Every row gives one point. Any point is a mix of the corners, with weights that add up to 1. It lies inside the corners' shape when no weight is negative. Is each point inside? If not, which corners have a negative weight?

Corners:
(1): [ 7.6  2.2 -4.5]
(2): [-0.8 -1.5 -9.1]
(3): [ 1.3 -3.5  3.7]
(4): [ 1.0  4.6 12.4]
Points:
[-1.3  0.0 -0.4] -> outside (1)
[8.2 3.0 1.0] -> outside (2)
[ 1.1 -1.2 -4.2] -> inside
[ 2.5 -1.3  0.2] -> inside
[ 0.1 -1.0 -7.2] -> inside
[ 4.9  2.4 -2.7] -> outside (3)
[ 2.9 -3.0 -5.2] -> outside (4)
[ 2.7 -1.5 -4.9] -> outside (4)
[ 1.4 -0.7  5.6] -> inside

Corners:
(1): [-4.4  0.8  4.3 -5.1  5.9 -1.1 -3.0 -5.3 -2.7  3.0  7.4]
(2): [-6.5  2.6  7.0 -6.7 -1.7  6.2  2.5  6.0 -3.8  1.3  2.3]
(3): [ 3.5  1.6  2.7 -4.7 -0.1 -5.0  2.0 -2.1 -1.5  1.6 -9.3]
(4): [ 1.0 -3.0 -5.5  1.5 -0.1 -2.8  6.1 -5.9  5.4 -4.5  2.7]
(5): [ 0.4 -4.3  2.9 -2.3 -0.5  6.7 -5.2  6.5  5.1 -8.3  0.1]
(6): [ 5.5  2.7 -5.1  5.1  0.7 -3.6  2.8 -6.3  6.4 -0.3 -9.5]
(7): [  6.9  -3.7   5.7   4.2 -11.8   4.3   8.0   1.5  -6.7  -1.8  -6.1]
(8): [-0.5  4.1 -3.6 -2.2  0.6 -1.7 -3.6 -5.0  7.0  4.0  6.2]
(9): [ 5.4  4.0 -1.6 -8.0 -3.1  5.2  6.6 -6.2  6.4  3.1 -9.6]
(10): [-2.8 -4.4 -3.3 -3.7 -2.8  1.1  3.6 -4.7 -2.9 -3.6  2.0]
(11): [-7.9  0.3 -0.1  4.2  2.1 -6.1 -3.8 -4.0  4.4 -6.9  3.4]
(12): [ 2.8  6.5  2.7  2.8  1.5  1.3 -3.9  7.2  3.1 -9.4  2.7]
Points:
[ 0.1 -2.1 -0.8 -1.5 -2.0  0.1  3.5 -3.8  1.1 -0.7 -0.5] -> outside (12)
[ 6.8  0.3 -4.1  1.0 -1.9 -2.0  3.3 -4.5  4.8 -1.3 -5.7] -> outside (1, 2, 11)
[ 2.9  1.5 -1.8 -0.8 -1.5  0.4  3.1 -4.1  3.5 -0.3 -4.8] -> inside
[-1.0 -0.1 -0.3 -1.7 -0.7  0.0  1.1 -3.5  2.8 -0.4 -0.9] -> outside (12)
[-2.7 -0.3  3.4 -0.2 -1.5  2.7 -1.3  1.4 -3.0 -2.5  4.3] -> outside (3, 4, 9)
